Each row is a point. Each copy is the shape, with its points in the same order, stretched, turned, moved and blurred by noise. Say if it was mirrored as well.
In the rows, 128 means zero.

Shape (8 x 3)
[[114 120 100]
 [105 109 168]
 [114 122 135]
 [154 169 131]
 [162 167 126]
 [131 106 166]
 [139 104 156]
 [121 117 128]]
Copy 1 (8 x 3)
[[ 84 125 130]
 [165 176 130]
 [132 143 125]
 [162  70 116]
 [157  61 127]
 [175 152 154]
 [164 141 163]
 [124 134 134]]
Copy 1 is: only turned
Copy 2 (8 x 3)
[[107 148 148]
 [115  91  99]
 [123 116 119]
 [175 131 137]
 [177 122 147]
 [124  73 114]
 [130  74 132]
 [122 121 127]]
Copy 2 is: mirrored

Shape (9 x 4)
[[161 158  98 122]
 [113 127 138 141]
 [ 91 123 120  96]
 [152  89 184 148]
 [131  99 152 115]
 [114 149 170 153]
 [168 106 133 148]
 [128 107 115 131]
 [128 155 116 116]]
Copy 1 (9 x 4)
[[152 105 135 175]
 [117 152 137 141]
 [153 170  96 138]
 [ 70 114 103 124]
 [108 125  89 128]
 [ 83 171 146 168]
 [108  96 132 142]
 [136 130 127 129]
 [146 136 125 172]]
Copy 1 is: mirrored
Copy 2 (9 x 4)
[[110  93 177 109]
 [111 153 109 145]
 [120 116 107 181]
 [155 165  53 125]
 [150 125  75 158]
 [ 81 159  77 113]
 [148 137 125 126]
 [136 139 133 165]
 [ 99 107 141 125]]
Copy 2 is: mirrored

Shape (9 x 4)
[[145 109 120 171]
 [109 131 136 163]
 [135 122  84 131]
 [174 149 105 141]
 [163 149 166 112]
 [152 118 126 153]
 [129 127 109  77]
 [110 140 157 143]
 [130 147 140  99]]
Copy 1 (9 x 4)
[[183 104 109 142]
 [145 137 104 147]
 [133  76 107 133]
 [137  78 161 161]
 [128 127 204 119]
 [166 105 132 133]
 [ 92  92 150  89]
 [126 152 128 134]
 [ 94 120 165 114]]
Copy 1 is: mirrored
Copy 2 (9 x 4)
[[117 111 185 144]
 [133 144 167 136]
 [ 91 154 125 141]
 [ 80 132 160  95]
 [137 100 138  71]
 [114 107 168 126]
 [123 136  67 121]
 [156 125 151 116]
 [136 129 104 103]]
Copy 2 is: mirrored

Shape (9 x 6)
[[144  91 138 163 120 104]
 [107  87 123 102 113 105]
 [128 117 115 152 116 119]
 [133 198 159 149 166 123]
 [131 165 158 120 125 158]
 [144 173 123 100 136 144]
 [111 112 120 120 106 132]
 [146 142 142 106 133 135]
 [125  86 129 176 160 121]]
Copy 1 (9 x 6)
[[118 103 176 161 109  95]
 [168 120 173 139 153 138]
 [127 125 164 157  96 132]
 [ 64 216  83 121 107 114]
 [ 76 160 100 111 147 165]
 [114 162  77 104 116 157]
 [134 136 172 138 132 155]
 [118 143 100 108 133 133]
 [134 137 159 206 118  80]]
Copy 1 is: mirrored
Copy 2 (9 x 6)
[[107 128 172 135 109 110]
 [108 134 168 119 163 147]
 [102 119 142 131 111 124]
 [ 85 168  86 172 101 105]
 [102 154  88 119 117 102]
 [121 137  80 147 141 119]
 [103 124 135 109 134 136]
 [120 146 110 140 142 109]
 [117 153 172 143  76 140]]
Copy 2 is: only turned
Copy 3 (9 x 6)
[[132 156 146 137 146 161]
 [144 109 172 141 103  96]
 [129 158 127 130 154 123]
 [112 127  71  92 181 165]
 [100 118  85 126 122 155]
 [106 129  89  97 116 115]
 [129 130 136 143 123 104]
 [113 124 108 110 105 143]
 [184 175 118 130 148 161]]
Copy 3 is: only turned

Shape (12 x 6)
[[113  98 136 142 174  92]
 [135 153 154  92 132 131]
 [114 122 126 124 122 161]
 [143 139 122 163 155 122]
 [132 144 126  96 103 113]
 [148 161 143 151 127 152]
 [115 129 110  97 157 148]
 [119 147 149 140 140 126]
 [107  84  93 168 166 165]
 [ 98 153 117 162 148  98]
 [109  79 109 158 124 162]
 [137 137 155 138 103 129]]
Copy 1 (12 x 6)
[[105 172  95 123 158  90]
 [158 135 176 161 112 123]
 [114  97 141 124 147 146]
 [121 139  97 118 110 106]
 [140 137 185 124 109 116]
 [149  98 131 133  95 122]
 [ 79 134 151 158 141 144]
 [138 122 130 139 116  93]
 [ 45 104  64 103 181 150]
 [100 141 115 119 106  53]
 [ 81  86  87  82 181 150]
 [172 110 144 112 117 111]]
Copy 1 is: only turned
Copy 2 (12 x 6)
[[131 123 121 200 182 137]
 [127 153 162 110 133 126]
 [138  99 149 120 115 150]
 [153 132  84 136 145 135]
 [116 127 155 109 123 101]
 [137 143  97  97 113 152]
 [167 103 167 132 130 134]
 [133 147 119 146 130 146]
 [175  56 114 162 137 165]
 [151 143  95 183 125 136]
 [130  57 126 144 124 158]
 [ 94 133 115 112 127 138]]
Copy 2 is: mirrored
Copy 3 (12 x 6)
[[162  96 138 163 107 151]
 [151 123 140 122 163 117]
 [124 138 122 145 137 118]
 [147 143 175 127  92 158]
 [136  99 109 106 155 121]
 [149 168 183 121 106 127]
 [113 116 137 154 159 138]
 [160 124 161 140 109 119]
 [112 153 133 166  91 176]
 [153  88 175 140  81 124]
 [113 153 105 151 101 150]
 [158 143 132 113 118 111]]
Copy 3 is: mirrored
Copy 4 (12 x 6)
[[168  87 117 153  86 136]
 [109 162 106 127 121 107]
 [115 162 164 108 118 145]
 [165 121 102 136 113 176]
 [ 79 134 117 117 150 114]
 [138 163 115 130 117 178]
 [128 147 128  90 119 124]
 [127 133 115 136  88 154]
 [185 129 176 110 103 182]
 [115  86  93 119  78 181]
 [152 143 197 123 123 168]
 [109 146 137 147 122 148]]
Copy 4 is: mirrored

Shape (13 x 8)
[[122 166 145 108 129 140 120 117]
 [154 151 143 147  92 153 135 102]
 [125 110 142 140 171 115 120 174]
 [104 152  90 154 139 106 117  49]
 [146 149 103 154 131 153 139 130]
 [155 149 111  92  91 122 119 143]
 [123 116 150 137 118 134 137 172]
 [153 106 104 107 139  99 118 131]
 [ 96 168 124 109 113 120 125 145]
 [161 144 111 111 126  81 167 127]
 [155  87 119 120 111 161 120 127]
 [134 137  94 123 121 107 136 148]
 [155 142 126 194 116  95 133 195]]
Copy 1 (13 x 8)
[[137 130 143 135 156 110  80 142]
 [157 168 166 130 119 142  86 121]
 [133  96 116 148 102 112 152 164]
 [176 166 138 143 202 123 124  48]
 [135 167 146 119 129 112 134 120]
 [ 88 134 127 170 133 135  91 153]
 [118 118 125 132 107 145 124 182]
 [103 120 117 178 112 128 128 110]
 [116 123 110 151 180 125  95 169]
 [111 167  53 157 115 143  96 121]
 [106 125 178 139  91 132 136 115]
 [100 144  98 158 141 134 127 136]
 [154 156  95 158  98 149 151 192]]
Copy 1 is: mirrored
Copy 2 (13 x 8)
[[170 119 104 135 161 155 124 121]
 [188 108 100 120  92 132 131 143]
 [ 75 154 119 163 153 112 147 160]
 [171 109  96  51 199  96 125 105]
 [153 108 119 150 124  92 138 139]
 [138  95 106 156 100 161 121  83]
 [123 150 126 166 110 128 153 140]
 [ 83 108 121 135 140 127 123 113]
 [161 138 107 138 157 149 131  76]
 [130 136 114 131 113 142  83  93]
 [119  89 150 150 110 116 153 147]
 [119 125 118 146 131 119 125  91]
 [ 97 163  74 166  57 100 146 142]]
Copy 2 is: mirrored
Copy 3 (13 x 8)
[[123 150 128 121 153 156 129 128]
 [151 123 116  78 130 162 105 134]
 [ 88  96 125 162 161  83 128 115]
 [160 187  52 109 116 137 121 146]
 [142 109 108  97 156 123 141 126]
 [178 121 170 128 169 140 133 124]
 [108  77 141 146 146 121 120 136]
 [155 130 143 143 145  89 134 109]
 [136 129 132 159 162 158 141 146]
 [157 103 139 138 126 132 141  76]
 [148 118 150 100 138  93 127 142]
 [156 108 134 145 155 118 146 121]
 [136  32 108 141 172 114  97 111]]
Copy 3 is: only turned

Shape (14 x 9)
[[130 114 163 167 143 121 142 140  97]
 [ 97 132 147 137 117  89 157 138  99]
 [ 97 146 162 129 119 155 116 117 164]
 [133 145 173 166  92  86 147 106 122]
 [125 134 126 128 110 128 157 105 187]
 [152 137 148 147 126 122 137 108  91]
 [110 104 113 138  93 126 142 143 143]
 [120 110 129  97 123 124 108 125 150]
 [169 168 120 100 156 114 128 141  54]
 [146  63 102 137 148  94 129 121 139]
 [131 148 145  92  95 160 133 100 148]
 [ 73 120 127 119 107 130 151 106 150]
 [ 94 144 115 114 133 129  98 140 134]
 [143 141 186 104 139 167 113 137 162]]
Copy 1 (14 x 9)
[[122 176 183 121 100  95 137 163 107]
 [109 139 195 103 123 101  94 126  93]
 [162 116 131 132 169 153 139 151 182]
 [106 177 172 116 151 119  90 137 129]
 [130 123 140 144 140 192 122  85 180]
 [135 173 133 103 129  99 112 137 100]
 [ 99 132 159 100 116 156 135 124 137]
 [127 104 122 123 122 131 109 131 158]
 [140 156 105  88 127  35 121 124  62]
 [ 82 139 160 150  48 147 103 117 119]
 [173 119  90  91 168 144 117 110 177]
 [139  95 159 111 138 180  98 108 139]
 [133  96 129 125 154 117 135 149 120]
 [173 133 111 134 148 111 161 157 219]]
Copy 1 is: only turned
Copy 2 (14 x 9)
[[128  90 139 126 103 151 111 199 134]
 [125  95 145 184  97 155 116 151 120]
 [109 165 150 102 128 143  95 129 104]
 [ 93  90 182 137  53 150 102 155 117]
 [126 106 155 116 117 116  85  95 115]
 [131 104 136 115  70 150 122 161 146]
 [106  90 146 150 143 136 126 109 140]
 [121 134 113 114 130 122 140 102 108]
 [180 129 102 140  63 130 181 155 154]
 [115  57  90 121 123  99 125 134 137]
 [141 152 141  93 109 156 123  83 119]
 [116 125 135 154 134 148  87  95 121]
 [107 166 120 141 136 113 140 118 130]
 [152 161 142  57 124 139 128 146  85]]
Copy 2 is: only turned
Copy 3 (14 x 9)
[[151 168 152 103 106 103 127 114 119]
 [158 164 138 100 122 133 149 136 152]
 [ 93 154 119 123 106  88 131 129 156]
 [138 155 134  71  91 125 117  99 151]
 [118 123 128 136  75 123 121 139 161]
 [134 162 141 108 114 143 118 131 116]
 [119 131 153 130 101 119 160 128 140]
 [ 98 121 139 139 130 119 136 134 149]
 [155 144 110 113 160 161 103 171 107]
 [134 133 203 158 119 143 134 109 128]
 [ 75 137 113 112 109 125 115 164 147]
 [103 146 133 132 103 125 151 136 173]
 [118 129 124 155 138 113 148 129 143]
 [108 129 117 108 118  75  99 164 136]]
Copy 3 is: only turned
Copy 4 (14 x 9)
[[147  93 158 150 128  93 155 107 148]
 [149 137 139 165 161  98 182 115 130]
 [143 125 181 102 149 146  87 148 154]
 [186 109 146 163 154  90 102 110 148]
 [120 122 134 130 170 164  71 104 150]
 [150 112 149 151 121  83 115 105 116]
 [125 121 115  99 177 131 144 127 130]
 [ 97 141 138 106 142 135 117 145 152]
 [131 181 139 137  84  65 151 108  77]
 [ 78  88  97 146 134 129 149 136 154]
 [110 147 162 101 156 121  57 118 117]
 [109 124 147 141 184 145 126 140 124]
 [126 151 143 110 127 146 138 171 122]
 [129 139 197  86 118 133  68 123 188]]
Copy 4 is: mirrored

Shape (14 x 9)
[[138 131 144 112  95 139  96 157 109]
 [145 132 160  99 138 129 122 113 112]
 [138 122 124 120 127 157 103 128 123]
 [138 164  81 151 155 161 155 154 128]
 [114 133  94 136 144  93 146 171 163]
 [ 79 121 113 140 130  92 104 154 109]
 [131 132 128  89  84 139 116 115  88]
 [122 171  88 123 140 170 146 135 166]
 [131 140  85 116 155 160 129 148 159]
 [115  99  84 165 133  94 144 159 153]
 [155 148 142 108 143 132 108 130 119]
 [108 151  99 156 139 157 166 164 171]
 [158 162 122 111 113 134 100 120 125]
 [145 156 145 127 116 144 103  94 139]]
Copy 1 (14 x 9)
[[141 141 121  78 118 128 125 149 109]
 [147 141 162 135  93 103 111 134 147]
 [139 125 152  96 119 122 134 114 110]
 [143  71 115 162 141 187 189 132  86]
 [ 83 105 104 141 166 182 162 158 133]
 [ 74 152 121 114 158 158 120 161  84]
 [133 161 116 115  99  88 125 124 104]
 [149 106 116 164 133 185 174  90 116]
 [122  97 142 135 124 171 177 108 118]
 [ 66  86 109 118 197 155 154 149 111]
 [151 131 157 135 103 124 134 147 142]
 [125  67  97 151 158 210 156 105 101]
 [160 154 134 132 132 114 152 133 137]
 [176 153 154 136 143 107 115 101 140]]
Copy 1 is: only turned
Copy 2 (14 x 9)
[[117 156  75  90 139 155 133 141 124]
 [150 133 107 126 119 148 119 131  84]
 [125 122 114  85 149 135 122 128 109]
 [139 125 134 114 196  91 137 153 143]
 [144 132 118 122 124  84 114 170 181]
 [133 180 113 103 129 122  84 141 172]
 [154 153 112  90 132 185 156 131 117]
 [136  98 169 106 165 115 135 185 149]
 [141 102 146  88 154  91 120 168 131]
 [127 128 118 111 134  87 121 126 192]
 [147 128  90 114 142 139 112 142  97]
 [106 117 158 124 161  87 138 175 171]
 [149 115  93 101 152 170 128 147 127]
 [126 101 118 117 145 179 120 135 123]]
Copy 2 is: only turned
Copy 3 (14 x 9)
[[123 115 143 148 137 115 208 131 163]
 [111 120 140 125 114 126 146  98 184]
 [121 134 146 141 135 144 161 105 157]
 [161 177 126 117 175 108 127 108 107]
 [161 156 132 131 138 132 109 186 107]
 [109 137 142 100 157 159 156 193 104]
 [120 124 120 109 112 140 212  96 145]
 [129 198 117 150 120 111 117  97 107]
 [142 189 127 142 127 135 130 115 140]
 [175 130 134 125 145 176 106 182  82]
 [127 138 157 125 127 115 148 112 186]
 [143 160 107 153 153 118 102 136  85]
 [131 151 165 134 111 104 174 110 156]
 [109 133 161 141 104 117 137  82 146]]
Copy 3 is: only turned

Shape (14 x 11)
[[141  98 148 131 114 136 123 134 145 110 117]
 [117 106 136 108 120 146 125 107 145 123 135]
 [111 140 143 159 168 129 150 110  62 121 118]
 [145 120 117 103 147 136 122 122 139 135 160]
 [111 136  95 154 119 147 154  96 108 108 117]
 [125 144 148 120 122 142 110 181 145 155 200]
 [106 137 108 112 130 139 155 132 116 119  96]
 [123 143 118 124 141 149  29 152 120 155 114]
 [121  86  98 136 134 137 144 109 144 156 110]
 [243  47 144 123 135 148 127 104 125 130 110]
 [102 125 110 118 112 129 132 115  68 129 119]
 [110 106  99 110 119  58 146 115 135 120 113]
 [109 130 100 126 116 129 101 136 121 103 109]
 [125 143 113 108 111  77 132 105 144 161 119]]
Copy 1 (14 x 11)
[[143 107 126 121 112 116 136  94 138 165 144]
 [143 137 122 118 107 129 127 100 133 142 153]
 [110  99 155 113 116 104 115 165 114  97 116]
 [142 141 125 115 118 129 160 113 146 127 150]
 [138 119 136 142 140 109 106 103 106 107 117]
 [157 126 132  89  98 149 162  89 184  94 122]
 [122 126 137 170 107 129 126 106 128 132 116]
 [132 123 178 122 158 167 121 100 184 130 183]
 [159 140 141 139 133 131 128 125 115 159 125]
 [149 119 141 106 128  53 177 131 110 214 181]
 [147 114 152 160  94 120 114 122 120 108 145]
 [154 115  84 179 127 124 129 135 128 153 148]
 [132 118 133 158 136 154 121  78 139 132 152]
 [160 138 104 168 128 110 118 144 161 138 155]]
Copy 1 is: mirrored
Copy 2 (14 x 11)
[[122 107 142 128 131 152 141 105 132 135 120]
 [146 116 156 117 135 154 143  98 137 113 108]
 [133 112 126 131 139 102 133 139 178 121  85]
 [146 107 107 126 129 156 126 119 103 114 114]
 [155 114 182 139 107  76 141 126 153 126 105]
 [133  67 116  77 169 199  79 139  62 143  98]
 [139 119 162  88 111 101 134 105 155 110 108]
 [105 149 105 138  85 136  56 104  98 164  64]
 [113 105 154 151 108 129 162 119 129  84  87]
 [ 82  79  58 245 115 184 150 112 135  77 136]
 [126 117 151 134 144  88 120  99 124 120  87]
 [117 159 144 116 142  96 176 105  93 123 120]
 [131 138 154 112 107  88 120 100 110 169  99]
 [121 174 137 131 127 126 120 127 103  93 126]]
Copy 2 is: mirrored
Copy 3 (14 x 11)
[[109 128 123 144 117 112 143 137  75 124 148]
 [128 136 146 150 104 132 154 138  98 157 118]
 [159 149 114 129 137 123 168 130 175 159 173]
 [133 135 133 137  93 154 125 151 123 138 105]
 [111 109 149 143 137 110 147 151 156 175 126]
 [114 163  80  86 100 194 109 137 101 137 116]
 [123 139 136 142 120  84 152 141 122 158  99]
 [175 140 152  61 129 144  95 128  51 144 131]
 [146 101 143 151 127 133 169 130 115 136  76]
 [141  96 120 152  79 119 177 192  97  62 172]
 [153 123 106 125  99 102 153 133 129 187 132]
 [115 107 117 180  90  77 108  67  97 148  98]
 [124 116 134 130 129  94 101 129  83 163 127]
 [112 131 146 124  71 100 121  72 108 144  94]]
Copy 3 is: only turned

Shape (16 x 12)
[[160  98 115  85 144 132 146 106 109 140  98  96]
 [181 169 114 110  96 118 163 103 146 141 150 157]
 [165 153  97 109 111 115 167 120 161 146 135 150]
 [147 145 118 142 109 104 178 120 132 121 155 137]
 [107 119 134 126 147  98  62 138 123 138 122 116]
 [134 123 146 125 133 156 151  97 138 112  85 107]
 [133 160 131  97 129 132 154 118 127 150 110  79]
 [ 95 136 151 103 120 133  95 133 129 138 110 152]
 [ 87 120 122 109 152 131 121 163 117 134 105 139]
 [ 88  98 137 119 110  97 109 135 130 162  91 122]
 [103 105 147 117 133 143 110 144 148 163 144 125]
 [105  96 161  86 141 106 110 150 136 138 127 128]
 [130 115 158 130 139 134 105 174 133 156  90 126]
 [ 89 100 126 122 121 143  77 153 114 161 126 134]
 [160 157 132 123 134 109 175  96 118 170 146 162]
 [ 86 115 130 125 159 126  90 132 161 154 104 132]]
Copy 1 (16 x 12)
[[165 143 113 145 102 143 189 131 164  92 156 115]
 [210 155 155 104  56 138 104 137  71 105  95 110]
 [192 136 111 115  66 146  95 141  95 109 110 125]
 [182 143 113 141  93 124 124 120  72 142 116 136]
 [ 45 125 150  99 170 134 162 126 133 104 149 130]
 [158 164 131 136 128 121 150 177 152 157 139 106]
 [169 157 119  98  94 103 163 129 157 148 128 161]
 [ 60 129 159 102 128 103 122 142 142 117 113  97]
 [ 61 104  89 120 134 101 132 122 163 125 152 102]
 [ 36 121 111 147 115 144 164 136 155 123 105 152]
 [ 69  88 160 118 136 113 112 107 159 145 151 132]
 [ 75  75 144 138 147  98 143 120 145 108 140 145]
 [ 60  82 131 105 129 140 153 141 161 158 121 111]
 [ 13 114 147 110 144 131 132  95 177 115 134  98]
 [169 137 154 126  21 129 151 128  60 137 138 113]
 [ 43 112 130 108 146 128 118 155 157 135 165 129]]
Copy 1 is: only turned
Copy 2 (16 x 12)
[[113  86 115 102 155 123 139 160 142 102 179 118]
 [127 156 133 130 143 171 148 173  84  94  92 183]
 [125 158 125 101 146 157 143 148 109  87 116 190]
 [116 133 152 146 174 147 122 147 140  91  77 185]
 [129 116 121 125 116  93 124  89 109 125 151  81]
 [140  67 106 124 123 146 118 147 158 147 151 135]
 [162  84 125  91 143 156 120 157 114 117 147 136]
 [158 139  90 113  92 104 136 145 131 148 114  96]
 [144 141  97 105 128  93 118 113 173 139 136 100]
 [138 112 135 101  96  74 108 155 159 132 131 114]
 [151  91 100 108 114  71 156 128 134 126 131 120]
 [141 105 117 100 104  87 152 139 166  95 118 108]
 [135 102 119  75 103  92 180 121 153 167 139  71]
 [157 121  91 118 124  50 148 121 127 163 152  94]
 [ 98 117 121 122 158 133 134 170 100  95  74 155]
 [147 110  90  97  82  88 114  97 125 127 151 106]]
Copy 2 is: only turned
Copy 3 (16 x 12)
[[103 138 182 148 163 158 102 150  85 155 122 155]
 [ 94 133 156 121 199 129  92 137 199 126 128 126]
 [115 127 159 116 178 136  99 152 190 134 115 120]
 [ 84 133 126  94 161 153 125 146 170 114 101 130]
 [182 147 122 151 131 153 142 119 105 117 144 146]
 [ 89 131 117 139 127 113 114 153  83 153 117 101]
 [ 94 173 169 128 140 135 122 152 120 145 143  99]
 [163 150 126 131 127  84 120 122 125 123 126 140]
 [160 155 122  98 116 117 120 112 108 141 106 150]
 [176 144 138 127 103 109 135 172  98 106 120 143]
 [156 127 148 111  92 117 149 128 114 125 136 134]
 [164 146 152 135 144  99 157 132 119 113 111 148]
 [171 134 135 100 139 103 120 108  99 107 132 106]
 [174 132 138 117  82 135 122 103  94 116 137 168]
 [108 141 142  83 188 138 118 159 170 138 144 143]
 [191 130 118 129  88 116 144 153 103 144 136 119]]
Copy 3 is: only turned
Copy 4 (16 x 12)
[[153 102 122 130 129 124 108 126 115 128  58 114]
 [176 173 127 135 174 106 161 121  93 120 106 148]
 [172 164 109 144 182 109 150 139  95 131 109 121]
 [182 146 133 151 177 122 155 119 125 101 147 115]
 [105 124 101 112  74 151 144 119 160  99 115 130]
 [123  94 156 113 154 109  98 127 119 145 103 132]
 [158  80 136 106 165 126 164 127 108 142  83 116]
 [ 76 133 139 123 108 139 144  99 131 133 102 132]
 [ 89 121 142 143 115 146 143 127 141 128 110  94]
 [ 91 124  91 110 130 124 132  87 149 122 118 103]
 [131 130 127 150 109 127 149 110 152 163 112 126]
 [104 132 115 146 111 180 126  99 137 139 100 114]
 [112 133 141  91 104 133 118 117 157 147 103 102]
 [ 93 125 123 136  72 107 155 100 157 134 116 114]
 [192 160 142 137 195 117 176 122 143 118  66 136]
 [ 88 123 107 120 117 131 138 143 152 153 110 126]]
Copy 4 is: only turned
